Each row of a before or after table is a point. The points were changed in one or more steps. Then noise was added and the rows were shuffled. The steps act on columns, c1 being the first. Write out the steps. A step turns or swaps two columns, mirrors them in a line or flattens them onto one, adds a multiple of one to another, or multiplies or shifts one. Angles are multiples of 10 degrees, from the lower column toward the higher: turns from -170 to 170, lines from 10 to 170 but not 90. Use the fewest steps. Two steps may share a column if one is a turn and the other turns, adds or multiplies; they go together, in the order done. Otherwise the lowest column goes first.

Before (10 x 3):
[[  -2   33  -15]
 [  28   28   18]
 [  11   31  -40]
 [ -11  -31   26]
 [  26   -2  -26]
 [  34  -14   18]
 [  -6   25  -33]
 [  -3   32   25]
 [  34 -112   21]
 [  11  -83    3]]
After (10 x 3):
[[  82   27    5]
 [ -26   34  -15]
 [  11  -32   32]
 [ -27   31  -38]
 [  99  -14   -2]
 [  25  -84   -2]
 [  99 -113    0]
 [  22   -3  -36]
 [ -56   25  -28]
 [  23   29   23]]
Steps: turn c1 and c3 by -30 degrees; multiply c1 by 2.5

Before, 12 rows:
[[-26 -25  -2  23  -3  15]
 [-34  -2   3 -48  13 -26]
 [  1 -13 -10 -36 -32 -47]
 [-20  63 -22  29  75   5]
 [  6  49  44 -16 -18 -13]
 [ 10 -34  13 -60 -27 -21]
 [ 47  20  18 -44 -20  12]
 [ 48  -4  30 -38 -20 -33]
 [ 13  27  -9  -8   0  -1]
 [ -8   6 -83 -63  -6  -1]
 [  3  -6  -2  18 -24 -31]
 [ -6  53 -16  26  23  12]]
After, 12 rows:
[[ -30   68  -25   63   70  -59]
 [  -9   24   -7   11   -6  -32]
 [  10  -76   -4   25  -20   -4]
 [ -25   42   18  -71  -42  -14]
 [  22 -124  -11  -24  -26    0]
 [  20  -62    0  -55   28   -8]
 [   4    9   47  -83  -19  -47]
 [ -18  -82   28  -83  -47   -7]
 [ -14   73  -11   50   23  -47]
 [  12  -78   13  -83  -27   23]
 [  21   13   -1   26   12   31]
 [   7    1  -82   61    0   -8]]
Steps: mirror c1 and c5 in the line at 110 degrees; turn c2 and c6 by -70 degrees; multiply c2 by 2.5; add -1.5 times c3 to c4

Before, 8 rows:
[[-14   7  14  19 -15 -61 -10  23  -4]
 [-12 -11  42 -51  28  -2 -18   7 -14]
 [-64  25  16 -28 -10 -76  16   4 -23]
 [ 12 -19 -53 -42  -9 -13  -8   0  35]
 [-45 -16  13 -49 -17 -38 -45  -4  -3]
 [-13  27 -32  62  74   3 -97  37 -25]
 [ 36 -34 -12  16   2  48   4 -45 -20]
 [-33  19  32  16  56  26 -22 -15  57]]
After (8 x 9):
[[  -9  -86   41   57   -1   10   18    2  -20]
 [  60  -10    3  -11   -9  -10  -10  -47  -22]
 [ -55   32   -4  -25    4  -21    7   23   -5]
 [   9   46   34   16  -57   42   42  -16   44]
 [  -5  118  -35  -16  -95   11   81   37  -57]
 [ -53  -92   -5   34   40   20   41   -3  -18]
 [  -4  -80  -55   33   27  -18   17   -1   31]
 [-101  -15  -14   21   23   14  -21    9  -15]]
Steps: turn c1 and c6 by -60 degrees; add 0.3 times c1 to c3; add 1.5 times c4 to c2; turn c4 and c5 by -150 degrees; mirror c7 and c9 in the line at 80 degrees
